Each row is a point. To make a cloud, some directions were put in groups of two or more. Within a group, all points are equally far from the middle, so they leave a hole (a ring in 2 directions, a hollow ball in 3). The other directions are filled evenly. Then the cloud was stretched, turned, moved and blurred a little. How many holes are there, and how many directions does each take, smallest first?

Cloud (14 x 2):
-0.10	-0.30
-0.35	-0.30
+0.29	+0.05
-0.01	-0.17
+0.40	-0.32
+0.58	+0.06
-0.12	-0.10
-0.28	-0.12
-0.31	+0.43
+0.52	-0.40
-0.30	+0.23
-0.18	+0.53
-0.40	-0.17
-0.10	-0.19
Holes: 0

Cloud (13 x 2):
-0.03	-0.26
-0.53	+0.36
+0.37	-0.21
+0.20	+0.38
-0.41	-0.31
-0.32	+0.33
-0.12	+0.39
-0.53	-0.20
+0.39	-0.28
+0.03	+0.19
-0.28	-0.24
+0.23	-0.04
+0.18	+0.27
Holes: 0

Cloud:
-0.36	+0.09	+0.33
+0.06	+0.16	+0.52
+0.25	-0.46	+0.32
-0.26	+0.12	+0.41
-0.31	-0.13	-0.33
+0.18	-0.46	-0.24
-0.26	+0.04	-0.38
-0.35	+0.20	-0.17
-0.26	+0.05	-0.37
+0.49	-0.04	-0.24
+0.17	+0.25	+0.44
-0.12	+0.22	-0.37
+0.33	-0.28	+0.43
+0.56	-0.17	+0.05
+0.27	-0.14	+0.51
-0.26	-0.08	-0.38
-0.33	-0.13	-0.31
-0.07	+0.17	+0.49
-0.33	-0.37	+0.22
+0.08	+0.37	-0.26
+0.52	-0.23	+0.18
Holes: 1 (3)

Cloud (22 x 3):
-0.07	-0.01	+0.57
-0.60	-0.04	-0.17
+0.40	-0.30	-0.06
+0.48	-0.21	+0.00
-0.34	+0.19	-0.25
-0.14	+0.27	+0.23
-0.45	-0.25	+0.08
-0.22	-0.59	-0.05
+0.22	-0.49	+0.07
+0.01	+0.10	-0.40
+0.18	-0.51	-0.04
+0.51	-0.28	+0.12
-0.53	+0.03	-0.14
+0.06	-0.17	-0.55
-0.12	-0.13	+0.48
-0.19	-0.47	+0.15
+0.32	+0.11	-0.15
+0.23	-0.38	+0.50
+0.08	-0.47	-0.43
+0.09	+0.33	+0.00
-0.25	+0.09	+0.30
+0.09	+0.01	-0.42
Holes: 1 (2)

Cloud:
-0.03	+0.36	+0.19
-0.27	-0.17	+0.25
+0.10	-0.67	+0.25
-0.11	-0.47	+0.25
-0.20	+0.14	+0.28
+0.10	-0.66	+0.23
-0.03	-0.29	-0.29
-0.08	-0.51	+0.13
-0.15	-0.29	-0.29
+0.10	+0.24	-0.38
+0.20	-0.12	-0.28
-0.01	-0.40	+0.49
+0.32	+0.11	+0.43
-0.15	-0.38	-0.16
+0.03	-0.61	+0.29
-0.06	-0.39	-0.18
+0.22	-0.02	+0.56
+0.29	+0.02	+0.54
+0.25	+0.30	+0.00
Holes: 1 (2)

Cloud (29 x 4):
+0.02	+0.36	+0.37	-0.03
+0.07	-0.32	-0.23	+0.57
+0.18	+0.31	+0.39	-0.07
-0.03	+0.41	-0.03	+0.47
-0.24	+0.24	+0.20	-0.19
-0.01	+0.33	-0.46	-0.01
+0.38	+0.14	+0.41	+0.01
+0.43	-0.35	-0.45	+0.19
+0.41	-0.06	+0.39	-0.04
-0.18	+0.13	-0.51	+0.19
+0.16	+0.40	-0.43	+0.09
-0.21	-0.05	+0.03	+0.56
-0.20	+0.20	-0.30	-0.23
+0.45	-0.27	-0.34	-0.22
-0.31	+0.09	-0.18	-0.24
-0.19	+0.03	-0.10	+0.58
-0.20	+0.19	+0.02	+0.53
-0.03	+0.33	-0.47	+0.11
-0.28	-0.04	-0.46	-0.05
+0.45	+0.28	+0.23	+0.30
+0.53	+0.08	+0.22	+0.31
+0.31	-0.33	+0.35	+0.06
+0.51	+0.18	-0.39	+0.00
+0.19	-0.49	-0.45	-0.05
-0.18	-0.14	-0.54	+0.22
+0.47	-0.25	-0.36	-0.21
-0.16	+0.24	-0.15	+0.53
-0.13	+0.23	-0.48	+0.23
+0.58	+0.16	-0.28	+0.23
Holes: 2 (2, 2)

Cloud, 29 rows:
+0.46	-0.11	-0.47	+0.01
+0.06	+0.29	+0.44	-0.36
-0.31	+0.15	+0.47	+0.03
-0.46	+0.08	+0.21	+0.23
+0.56	+0.33	-0.08	-0.05
-0.45	-0.15	-0.07	+0.28
-0.30	-0.40	+0.03	-0.12
+0.14	-0.04	+0.38	+0.32
+0.40	-0.22	-0.41	+0.24
-0.02	+0.27	+0.47	-0.32
+0.12	-0.10	+0.55	+0.00
-0.11	+0.44	-0.31	+0.25
+0.29	+0.56	+0.00	-0.19
+0.12	-0.09	+0.47	+0.21
-0.43	+0.10	+0.16	+0.30
+0.57	-0.07	-0.29	+0.17
-0.07	-0.07	-0.25	-0.46
-0.25	+0.24	+0.46	-0.22
+0.21	-0.48	+0.10	+0.26
+0.02	-0.55	+0.01	+0.19
+0.29	-0.17	+0.41	-0.32
+0.51	+0.01	+0.07	-0.42
+0.00	+0.33	+0.04	+0.42
+0.22	-0.07	-0.59	+0.03
+0.38	+0.15	+0.30	-0.42
+0.09	+0.61	-0.06	-0.21
+0.38	+0.08	+0.31	-0.42
-0.05	-0.25	-0.43	+0.34
-0.17	+0.16	+0.32	+0.34
Holes: 2 (2, 2)

Cloud (29 x 4):
+0.55	-0.06	+0.17	-0.30
-0.08	-0.57	+0.25	-0.10
-0.41	+0.13	-0.03	+0.35
+0.35	-0.31	+0.18	+0.42
+0.28	-0.60	+0.19	-0.16
+0.01	+0.19	+0.39	-0.27
-0.01	+0.34	-0.16	-0.39
-0.24	-0.18	-0.10	-0.42
-0.36	+0.05	-0.45	+0.19
+0.12	+0.52	-0.20	+0.31
-0.28	+0.42	-0.18	+0.30
+0.41	-0.32	+0.31	+0.27
+0.33	+0.39	-0.32	-0.15
+0.45	-0.49	+0.12	-0.24
+0.46	-0.04	+0.42	+0.10
+0.47	-0.09	-0.45	+0.04
-0.08	+0.47	-0.37	-0.10
+0.05	-0.35	-0.13	+0.51
-0.13	+0.20	-0.08	-0.44
+0.12	+0.44	-0.29	-0.23
-0.27	+0.01	-0.34	-0.31
-0.33	+0.36	-0.20	+0.30
+0.53	+0.07	-0.12	-0.30
-0.39	-0.09	+0.08	+0.34
-0.18	+0.27	-0.29	-0.32
-0.35	-0.16	+0.32	+0.07
+0.28	+0.38	-0.24	-0.27
-0.27	+0.37	+0.03	+0.33
+0.40	+0.27	-0.30	+0.33
Holes: 2 (2, 2)
